Each row is a point. A path goes straight from each point to the next, and from the last back to the first. The post is the endless flat space through its rows: a point in 2 columns, a line in 3, a plane in 4, and so on, so that a path can go around it. Count how often the path circles the post. Going back the other way cancels.

Post (1 x 2):
[[-4,-24]]
Path (28 x 2):
[[34,-44],
[-10,-63],
[-33,-38],
[-33,-2],
[-18,0],
[-14,-13],
[-4,3],
[34,-5],
[19,-37],
[-7,-38],
[-46,-47],
[-29,1],
[-8,7],
[37,-7],
[12,19],
[27,-8],
[24,-55],
[-9,-73],
[-26,-33],
[-47,-4],
[3,6],
[11,-18],
[26,-57],
[-1,-62],
[-26,-38],
[-15,-15],
[10,21],
[19,-15]]
Times around: 4

Post (7 x 8):
[[5,35,28,-29,57,-7,24,22],
[-2,-20,-5,23,18,-7,1,15],
[5,-5,30,-7,5,19,0,53],
[2,-37,-9,-2,-52,-43,-5,-28],
[-10,3,31,19,21,-32,-27,-24],
[1,-8,-62,-13,-76,-2,-10,-45],
[-38,18,38,20,31,-42,6,-12]]
Path (30 x 8):
[[45,-34,29,-22,-28,-30,-15,-13],
[37,-13,30,-29,14,10,25,-11],
[35,-32,2,16,12,-18,8,17],
[11,34,-31,1,-42,3,-11,9],
[-40,-3,21,-3,-6,-95,2,12],
[-16,0,-31,-5,31,23,13,26],
[8,-35,7,8,12,-7,4,-7],
[3,13,38,0,-12,-27,5,-42],
[18,-8,42,22,-16,-33,-12,27],
[3,6,9,-7,-17,-30,-11,13],
[-6,-5,20,42,-39,-9,4,16],
[-13,27,-7,-15,-3,-14,40,-47],
[8,4,33,-20,46,-32,33,-53],
[17,-18,-2,-11,-20,-12,22,3],
[9,-16,36,49,-13,-13,-42,25],
[-11,15,-36,-4,17,-16,-35,8],
[-6,-16,6,-37,-30,24,-29,40],
[-44,21,57,-12,38,-26,-13,19],
[-5,40,38,-30,-8,-58,-4,-18],
[-18,23,10,8,-4,-56,10,-34],
[40,-26,9,4,12,-55,26,-13],
[-37,9,-95,26,-61,22,33,13],
[-16,21,16,-20,-17,3,-38,47],
[-36,36,-33,38,0,-15,-23,6],
[3,7,-54,21,-45,0,40,-6],
[13,-39,54,41,44,-19,23,7],
[-12,-2,29,-33,-17,-4,-11,-66],
[-37,-22,49,13,41,-49,30,39],
[34,-4,12,-26,30,-76,-28,-22],
[-9,40,57,1,-7,-60,7,11]]
Times around: 0

Post (13 x 14):
[[7,33,4,13,7,-28,0,-44,12,44,-9,20,41,-47],
[12,45,-19,-13,18,-8,-28,-25,39,-9,16,-22,35,-25],
[23,29,41,-12,39,-9,-3,49,-8,-26,17,7,-13,23],
[9,-22,11,0,-9,18,9,39,-9,6,-50,-2,-36,8],
[-62,-35,-3,-6,0,13,10,-12,8,-1,-27,39,0,28],
[-37,-18,0,15,17,16,2,6,-6,15,-24,-10,32,-23],
[21,11,30,8,3,-5,-31,-42,35,-3,43,-20,18,-18],
[21,-17,-6,3,-2,-30,24,43,-35,-38,43,-17,-25,25],
[-49,-27,2,35,11,27,22,0,-3,-28,-35,20,-53,-9],
[22,25,3,16,3,-1,-12,67,24,-20,50,3,-2,16],
[40,12,27,7,-1,-34,30,40,30,-24,18,-22,32,9],
[-15,57,8,-27,-16,29,-7,2,25,-14,47,-4,17,-17],
[-21,-7,-5,26,-10,21,-12,-25,-24,-27,-38,18,16,-29]]
Path (30 x 14):
[[14,-8,22,47,28,-1,-8,11,-4,17,15,-8,-6,-3],
[-29,12,-20,-14,22,38,3,32,-9,36,31,21,43,-5],
[22,29,0,-27,20,2,17,44,11,-8,-13,4,39,-41],
[-31,-8,-4,35,34,-11,17,-13,14,-30,10,-15,35,-69],
[44,-32,-27,25,-6,-20,33,62,12,-59,25,2,-12,12],
[41,30,-42,-7,-49,1,16,-40,18,-10,-23,10,-41,-17],
[-11,27,0,75,-13,-3,12,6,28,-3,28,18,10,-4],
[2,-5,4,50,-31,-20,22,27,55,-23,13,-46,-21,-2],
[-13,-20,-27,-14,-36,-2,2,-7,37,-22,38,-76,39,-23],
[2,-33,40,-7,-6,55,31,41,42,11,-23,-6,-7,-27],
[-40,-58,37,5,61,32,20,34,35,10,30,-3,-3,15],
[15,-23,2,6,9,-12,3,24,27,-29,-16,25,-26,11],
[18,0,12,44,26,7,28,38,1,-6,10,31,45,-30],
[14,10,-18,50,68,-18,-60,-7,54,10,12,26,38,-8],
[24,9,53,-45,3,23,-21,18,59,46,-40,17,16,3],
[-13,-34,31,16,-20,-15,21,47,50,20,-17,7,33,-20],
[-24,-28,-1,9,-16,56,14,59,-4,-80,-5,-14,21,-32],
[-3,-15,15,95,31,-8,-12,39,0,-29,8,19,24,-44],
[36,-4,-23,19,22,-53,-31,35,22,28,-28,0,54,-2],
[12,35,50,32,-12,9,-32,31,-14,-16,15,-19,-44,-1],
[-16,19,-13,-5,4,18,-12,-49,-11,8,9,-7,21,-25],
[-31,-1,5,31,-14,57,40,69,-6,40,25,62,8,-9],
[-4,8,7,9,21,9,4,-32,-11,-5,-29,4,-36,-62],
[19,75,-7,-39,-4,8,32,40,15,-94,18,-7,13,-3],
[14,29,4,-19,46,2,-1,31,35,10,-15,16,27,33],
[26,-50,-10,-32,16,6,-5,2,-3,38,14,4,3,19],
[-11,-5,50,-20,5,0,-5,-19,15,38,-17,49,18,-38],
[3,-35,-23,-4,-14,-28,5,-5,8,46,12,39,10,19],
[4,43,-18,22,3,-1,9,-14,-2,10,15,-18,91,-56],
[26,10,22,-8,-15,29,-29,24,-14,-3,2,-50,-10,-3]]
Times around: 0

Post (17 x 18):
[[25,28,-20,4,-17,4,-9,-11,-13,-9,-2,59,32,-18,-18,12,25,-30],
[9,-7,-11,10,17,21,32,-5,29,-33,-25,-24,6,0,15,2,-4,57],
[12,12,-5,0,-5,11,-34,-26,17,11,-31,-10,5,9,-7,-32,14,28],
[19,14,13,5,0,-15,-2,-26,25,15,-1,-7,9,-12,-32,0,-10,48],
[-36,12,-7,-18,16,-6,-16,-12,-8,-14,17,-20,-19,6,-1,-10,-22,-12],
[44,-18,14,5,7,13,-6,-15,20,11,10,-32,4,-2,18,-32,7,16],
[-12,-20,-10,-26,25,-11,15,16,-15,-1,22,-10,3,26,-5,28,1,8],
[38,46,15,9,9,29,-6,5,22,12,-4,-26,11,2,18,19,2,16],
[-8,-16,-26,-7,22,-11,6,-8,-11,4,-23,23,29,-18,5,2,6,1],
[42,1,13,30,-8,-43,-19,6,1,8,-19,-10,-13,27,41,40,11,7],
[-6,-12,12,34,30,11,-12,-7,-13,9,1,-16,-5,18,5,26,14,29],
[4,12,-31,-25,6,-24,1,-10,-27,30,7,77,14,3,6,6,6,3],
[20,42,17,33,-11,-18,-30,-34,27,-3,-2,0,14,29,3,12,6,1],
[31,39,11,17,20,18,-8,27,10,-2,-18,-13,-4,30,5,2,7,-5],
[-5,-7,-3,-18,-4,-18,-20,13,-15,-20,12,-21,29,-8,2,-32,-22,7],
[7,3,27,21,27,37,-3,-33,-12,-21,-24,-21,18,13,-14,25,3,14],
[-21,6,-4,-10,-25,14,22,20,-5,14,3,-12,-2,8,-13,-6,22,-15]]
Path (25 x 18):
[[-30,12,-15,26,-23,-31,-6,3,-11,15,7,6,-9,-24,10,34,-26,45],
[28,-11,6,12,17,25,-25,31,-21,6,-14,21,-9,55,29,-23,2,17],
[20,-11,17,-7,-1,-11,-6,-24,10,14,-14,10,-2,-40,-27,11,8,-12],
[-9,95,3,-4,3,-10,-42,-7,-4,23,9,11,37,18,12,7,10,-6],
[38,33,-22,16,-11,-11,14,-42,18,-8,-30,36,15,-13,-12,11,13,9],
[-42,42,-29,5,0,-25,-41,7,13,29,7,-5,-2,0,5,16,-27,17],
[10,-3,-21,-19,-5,13,-5,-2,-19,21,-16,-4,20,-2,-11,-22,-6,-16],
[8,-14,11,-9,52,29,-7,29,17,8,3,-32,1,36,-2,38,13,16],
[-5,27,34,-2,11,-11,22,33,0,22,23,-3,21,29,22,14,10,28],
[59,16,-13,1,-4,-19,42,17,2,-3,46,27,18,-16,5,61,35,24],
[47,11,2,4,38,35,10,-11,10,0,-23,-25,16,-14,4,4,-16,8],
[-9,12,-10,-8,4,7,14,-12,12,23,7,-10,-1,-2,-10,34,3,-8],
[-6,10,-18,-11,9,30,19,40,-21,-10,13,-24,8,28,21,-8,-18,-14],
[-38,6,-6,-10,26,-10,8,-9,11,-26,19,1,21,16,-38,8,-35,-37],
[-11,-11,14,-6,6,-16,-25,-6,-8,46,21,-29,-17,23,13,45,30,-21],
[45,16,7,1,-15,-7,-15,-17,12,-43,-5,5,13,-9,-32,-26,-3,28],
[5,30,-35,25,25,1,12,-15,20,0,-31,52,6,24,-12,-28,24,-16],
[15,2,-3,46,-11,8,-19,-12,32,-26,-44,-24,-10,10,1,6,11,42],
[-17,-18,5,1,-15,-59,-47,-21,12,-5,11,7,3,-1,33,-26,-4,-22],
[24,11,22,-11,14,31,18,-7,-32,-2,-17,13,30,-30,-46,57,33,46],
[-21,-10,-5,14,0,17,-2,-16,-19,-12,-26,-7,20,-12,19,21,24,3],
[-9,11,1,7,-10,-13,15,10,-9,-8,20,7,12,5,17,35,5,14],
[28,14,4,12,65,-30,-2,-26,-15,0,-7,39,39,8,11,13,12,-26],
[18,44,-33,13,56,32,-22,-19,14,-22,0,-15,22,30,-3,6,-5,28],
[-11,1,-9,7,8,47,35,10,14,-31,6,-26,50,-17,15,21,-30,34]]
Times around: 4

Post (17 x 18):
[[-16,-2,5,72,-1,1,-16,-2,12,18,20,-19,23,-24,33,25,-11,-23],
[4,-18,-5,-8,-42,17,19,-5,-21,-50,-13,-25,-26,39,13,36,-16,-30],
[-16,-2,7,79,35,-47,-4,36,31,0,62,-18,35,-10,-57,24,-20,12],
[-8,-37,-20,-12,-26,-4,23,-14,6,16,10,-28,-19,29,-5,-32,0,3],
[22,-4,9,-12,5,22,8,-15,-2,8,0,6,0,16,-31,-16,40,-31],
[-33,-27,50,-51,-24,-37,-5,14,-43,3,-14,-30,3,28,20,5,6,-1],
[-16,2,21,1,37,11,56,19,39,-4,20,14,11,-18,-56,-34,-33,-16],
[-10,39,-33,34,-17,-22,44,1,40,-44,5,28,-67,36,16,-52,12,-78],
[27,-10,44,10,0,13,37,-12,17,-14,28,-3,20,2,-24,4,-35,1],
[-21,-3,-32,25,-6,-44,20,-5,-18,42,53,9,31,-22,21,32,2,-34],
[35,0,16,2,14,26,27,-27,25,-15,-19,26,3,29,-1,18,-40,-16],
[16,3,10,20,-14,9,-9,7,34,-46,-18,-58,-3,1,-11,26,-2,34],
[14,21,7,-19,-11,33,-4,-21,12,0,0,-11,-24,26,-11,5,-28,-6],
[-11,1,-19,7,-6,5,3,18,4,-7,31,25,19,-2,-23,-25,31,32],
[29,2,-22,3,-6,-22,55,-10,-23,-8,-10,17,12,-6,-34,-30,-11,-1],
[-1,9,-20,52,-2,-4,-34,-16,35,-64,-7,-15,35,-15,-12,-18,0,-2],
[-5,21,-22,-30,34,12,12,-14,-25,-1,16,-30,-27,11,-5,-36,49,17]]
Path (27 x 18):
[[-11,9,6,92,-35,24,-22,39,73,-13,43,-39,-4,23,-39,-3,6,9],
[21,8,15,12,-44,5,59,3,32,27,43,70,24,50,-40,25,-51,-38],
[24,48,-43,32,-11,5,75,50,47,-9,-2,10,12,-53,-80,-65,-31,23],
[6,9,-33,30,21,-13,-5,42,8,-38,37,8,-21,44,-76,-26,9,47],
[27,15,-3,-47,25,25,-5,-48,-26,20,2,-20,-13,16,-62,-36,-45,21],
[-19,-28,28,24,-35,-7,27,37,-24,-21,-13,48,6,-6,8,-25,32,-71],
[27,-39,0,4,-64,-20,-1,35,-18,-27,54,-25,-4,45,-46,6,49,-7],
[6,60,42,27,-23,-19,8,31,-12,-41,-3,35,-18,46,8,13,-29,-39],
[-19,2,39,9,-4,5,24,-6,-11,-72,-28,-16,30,1,-30,-35,-6,-21],
[4,49,29,47,35,-31,28,6,-12,-28,36,-21,-24,-21,21,13,59,-29],
[9,-9,-1,34,-3,9,38,3,36,-28,12,-12,-37,21,5,51,-16,-67],
[-9,50,53,-35,17,-43,-5,33,-3,-75,33,10,1,23,-14,17,-4,8],
[23,30,-12,27,3,-16,44,-8,-9,-53,-3,19,2,-52,30,19,10,-19],
[-9,0,-20,-33,44,-20,23,-22,-67,25,20,29,0,29,-82,-40,8,-38],
[16,0,-16,28,4,43,31,-12,-34,-55,37,6,-20,54,-46,-42,46,-30],
[23,-6,21,-15,14,20,43,15,55,13,18,20,13,41,46,39,-26,25],
[43,20,8,-17,7,29,30,-8,-15,-20,-37,5,15,-34,-21,-47,8,-39],
[-18,-25,36,-29,24,-23,-15,12,-2,-20,-47,-23,2,-6,-16,6,-12,10],
[-69,-25,13,21,-13,-24,1,26,26,-40,27,45,7,30,9,-1,-8,-10],
[-15,3,8,8,10,17,17,-27,95,14,36,36,13,21,-26,-72,1,-13],
[-21,-24,-22,62,-29,24,15,-7,-8,-12,38,-29,38,-5,41,-8,27,-55],
[48,15,17,3,-36,47,37,31,47,-25,22,57,3,17,-17,-8,33,-37],
[-55,-29,6,22,-65,-14,24,34,29,27,47,-30,8,28,18,-19,-49,40],
[-30,48,-26,-12,2,-21,18,-22,17,-13,12,-8,3,-28,0,-31,13,-33],
[4,25,-8,1,-26,-24,-6,23,29,24,-13,13,-36,-9,-70,-26,-1,4],
[3,23,-2,17,-1,-24,13,52,35,-40,11,22,-6,-14,-47,18,8,-1],
[11,33,8,-20,-5,20,-9,-1,29,-46,-10,7,-23,54,68,22,-12,32]]
Times around: 0

Post (17 x 18):
[[-12,27,-8,27,-4,2,-17,10,-5,72,20,-52,26,-19,32,5,-3,21],
[22,6,36,-8,25,-9,-1,-25,-5,-19,15,-1,36,48,14,7,-3,19],
[2,14,11,30,-34,4,-32,-39,20,33,4,-24,17,-23,-2,28,-8,-62],
[24,13,32,13,31,6,23,-31,-60,-32,12,18,-20,13,31,-22,-32,-9],
[-3,-7,53,8,-14,2,15,-13,6,8,-14,22,18,-38,17,-10,16,-24],
[-35,16,-9,40,-15,12,46,-33,-13,-2,-36,-6,-21,20,24,4,-16,-5],
[3,-25,22,-28,-3,16,34,-2,28,-22,-42,-26,-43,2,18,-23,-18,-23],
[-42,3,48,-30,-20,-19,-21,7,-34,23,-23,-9,-15,5,-24,-20,21,-2],
[3,16,56,-87,15,-17,13,-44,-18,-24,-1,0,5,28,28,-7,21,-3],
[-8,11,8,14,-13,0,-28,-6,61,1,3,-17,2,-3,0,-20,-38,50],
[-45,-35,-6,53,0,3,8,-3,5,18,12,-2,-11,-58,-1,6,-17,-20],
[-11,22,65,23,19,2,-36,-39,-23,-22,-3,-12,-14,-26,29,30,71,-13],
[18,-5,-16,-17,-47,-36,35,-20,3,-62,-10,-43,-41,10,-9,-9,-11,-3],
[-16,-19,-1,4,-30,-42,-4,-24,5,-2,12,-3,-33,19,18,-11,22,3],
[-21,7,-29,9,11,-1,-9,-2,0,-1,-22,-13,0,12,-3,-27,1,20],
[-30,22,-23,22,-13,-20,6,22,11,-14,17,-10,-27,17,11,-20,-10,9],
[-12,-6,-29,8,-35,3,-10,27,-26,-2,57,-13,-40,2,-42,10,8,52]]
Path (26 x 18):
[[-3,-3,-27,33,-5,-5,54,16,20,-22,-10,-11,-53,13,18,-17,-36,-54],
[38,18,35,9,-1,6,6,7,-33,25,-19,30,4,58,-20,-26,49,52],
[47,9,11,27,2,-49,-43,20,21,-44,-8,12,-56,32,45,-56,-19,21],
[-65,1,-7,7,-21,-27,-44,4,-41,-4,-50,-8,-44,-69,6,-57,11,45],
[-6,11,39,35,16,-29,-6,-45,-26,-33,-8,-14,7,19,26,-1,4,-35],
[38,34,30,49,5,35,1,-21,16,-15,39,31,33,-16,32,-31,-22,16],
[-10,41,31,-23,-15,-2,-30,18,72,-49,-10,-46,-13,42,-21,3,22,-4],
[-73,2,9,22,-20,-43,18,-6,27,2,-39,-22,-8,35,-20,0,-25,-2],
[3,-5,6,-18,-18,15,-12,21,24,9,42,-9,-5,-22,-19,14,-41,-37],
[17,57,95,18,-36,14,-8,-38,-22,-32,-7,-10,42,-6,9,14,-37,-33],
[-41,-30,-6,-12,-43,-18,19,-16,46,22,13,-62,-24,12,10,-3,5,-57],
[14,-15,12,-29,13,22,39,-21,8,-8,-57,-46,27,-27,-31,16,5,-29],
[-47,-46,-20,-65,-8,-14,50,4,9,5,-49,-25,-39,13,-5,-30,-18,32],
[-30,39,-1,-15,-27,13,-19,34,43,-24,-30,-41,-69,-22,25,-17,14,42],
[-46,43,15,15,28,15,11,-11,-6,-52,-23,11,1,-3,28,6,-8,1],
[-23,40,41,-7,-32,10,12,10,-9,-54,-59,-58,0,25,-16,-11,-7,52],
[-10,15,0,21,-34,-15,23,-27,0,-18,33,-6,-14,34,-22,-18,-13,15],
[4,-39,15,8,77,-3,3,-29,-19,6,7,17,1,2,-2,-8,15,-19],
[-50,4,12,10,-8,-41,-31,-38,5,-73,9,34,-63,47,-31,0,-5,10],
[-25,-24,-29,-24,30,-47,-29,-27,-52,18,4,-71,-6,8,18,4,19,-4],
[-29,-22,-6,17,19,-4,59,-15,15,-86,-17,69,-59,31,26,-1,-32,2],
[-35,16,-37,-1,44,24,-26,-68,4,-24,-33,-28,-31,6,50,-14,-1,19],
[52,4,36,8,56,-16,16,-10,9,-39,-3,-62,8,49,84,-46,-33,-22],
[-49,49,-37,18,27,8,-45,-34,-9,-47,-22,-25,-1,0,-23,-51,10,-3],
[-7,0,21,-9,-21,-23,64,-63,-4,-29,-5,-5,55,9,0,-3,27,3],
[-45,21,-25,58,22,33,3,2,37,-12,-29,-17,-29,-23,-52,2,-22,24]]
Times around: 4

Post (17 x 18):
[[-8,-3,0,0,8,13,9,-15,34,20,17,28,-42,-6,-38,-36,23,35],
[-5,-5,-25,23,-2,3,-10,32,21,-12,-53,-14,-29,38,-24,49,-3,-27],
[23,-11,-6,-27,1,-15,24,-9,-23,-6,-12,-32,-11,12,-31,-4,-4,21],
[46,-21,7,0,28,-32,8,-2,7,83,2,-11,-1,-12,7,-51,-1,8],
[-51,-51,-1,-14,-2,7,-28,-2,21,44,-9,27,-6,8,12,-25,-41,-28],
[-12,-37,-36,-4,-16,-10,-52,9,52,21,-15,-42,-18,13,43,-28,1,-5],
[-36,38,8,-18,-3,-31,-16,16,30,38,18,46,-27,-10,19,-15,9,23],
[10,0,-8,40,18,2,1,-3,-5,-21,2,12,5,-2,-60,61,27,-32],
[9,41,-4,7,1,-9,11,-32,28,8,-14,40,-27,-1,42,16,-55,-34],
[-42,40,-7,20,27,29,-23,0,-9,-10,59,41,-1,0,-19,-15,2,-13],
[-13,-23,27,8,-26,-18,15,6,-45,-5,-30,-21,-47,-4,-2,-13,5,15],
[-8,-37,38,3,1,25,22,4,-14,25,-27,38,-23,8,-6,-4,59,16],
[5,35,-4,14,-16,-23,7,7,19,53,-10,-76,31,2,-19,-10,-11,7],
[41,25,24,-3,-19,0,22,13,-17,7,14,-23,-13,11,-35,-16,-2,15],
[36,-9,-39,7,-34,-39,21,-16,13,37,-10,-16,1,29,-35,-13,2,2],
[-45,-34,0,-7,5,6,-11,34,21,4,16,-55,-46,28,-19,-13,49,-14],
[-7,-20,-24,4,9,27,-32,2,-14,24,30,-34,-29,15,-18,23,-1,-16]]
Path (32 x 18):
[[19,-42,-33,46,8,5,-26,10,-26,-16,0,-76,-29,-33,-46,3,33,8],
[-4,35,-18,-23,-20,9,83,-19,0,-17,-10,-51,41,17,-49,22,-16,35],
[-20,9,54,16,5,7,39,9,-46,-18,-56,40,8,3,-45,36,-59,1],
[26,-1,-14,-9,34,-57,-31,3,6,74,54,5,-10,-3,12,-36,-23,-28],
[-33,5,51,32,3,19,11,-1,13,50,-53,11,4,-21,-41,-56,-40,-25],
[42,6,23,20,17,-3,32,-51,43,17,-28,-51,16,-18,-40,-28,15,-20],
[-38,32,-6,23,-31,-46,-1,-27,-33,67,23,-59,1,49,-30,41,-25,-44],
[-24,-5,-21,-4,5,9,-46,-56,-4,27,6,45,45,10,-3,-3,-2,-30],
[-48,-21,5,-7,-51,-14,-12,-84,-39,18,48,-24,-19,12,-23,24,32,8],
[-27,-27,-49,-27,-19,-28,-6,-35,-24,-4,27,33,-22,56,1,27,-29,-2],
[5,36,5,34,37,-13,17,-23,7,-7,-14,-7,24,-23,-8,39,11,5],
[-7,12,-29,6,33,16,-13,8,-36,17,5,-5,7,52,-18,-6,-20,-11],
[-12,-3,31,-46,32,0,-37,7,-13,-17,23,-29,-26,2,-14,5,-10,18],
[8,19,10,63,-7,-19,20,18,17,44,-29,-14,-33,-5,-56,22,45,33],
[-42,27,21,-8,-18,-31,57,-13,40,38,27,37,-27,0,-19,22,34,-6],
[39,19,-13,48,0,35,-4,46,52,47,-21,-40,8,-10,-25,-24,62,7],
[-25,-3,9,24,-29,12,2,14,77,64,10,-23,-24,-3,-48,-71,45,-32],
[19,-75,-67,34,4,-5,-24,32,35,69,-15,-30,-68,-4,-11,-4,1,4],
[-6,-32,-23,-39,-6,-53,5,8,27,48,57,28,-52,-1,30,-23,6,37],
[4,-39,-8,57,-41,-23,-30,8,23,24,-53,-40,-21,4,-6,40,73,31],
[39,-14,-18,-28,5,-45,-24,-54,19,23,-20,11,-8,0,-28,2,-45,20],
[21,-67,-5,31,0,1,-49,-50,-38,-14,50,61,3,12,-2,-35,18,-58],
[61,-51,12,-31,-36,-8,44,2,-33,54,-5,-27,-24,71,-27,-29,4,4],
[-87,-37,-6,-18,-23,-40,-48,26,7,13,30,-14,-39,-4,12,-16,2,4],
[-24,-49,-14,-25,12,35,-34,-4,12,4,36,41,-21,-9,-10,25,17,-2],
[-47,-18,-26,41,-7,64,-12,49,14,44,22,-41,1,65,-42,8,-23,-43],
[31,-7,35,28,-1,-24,19,14,-31,53,27,-36,-15,5,-43,-12,44,19],
[-38,0,34,27,6,3,9,-43,12,34,-16,14,-32,-10,-33,19,5,-12],
[41,-11,12,26,-36,18,-5,31,16,19,-37,32,-7,40,5,6,61,-66],
[-39,37,-35,28,-18,-76,-31,35,-21,18,-28,-14,-27,-37,3,32,-17,-1],
[44,-26,-9,-19,69,-4,-14,-32,-66,8,3,33,36,-32,-38,-12,-26,11],
[65,-7,-12,72,-10,23,-28,42,8,31,-40,-37,-35,1,-42,44,35,-34]]
Times around: 1
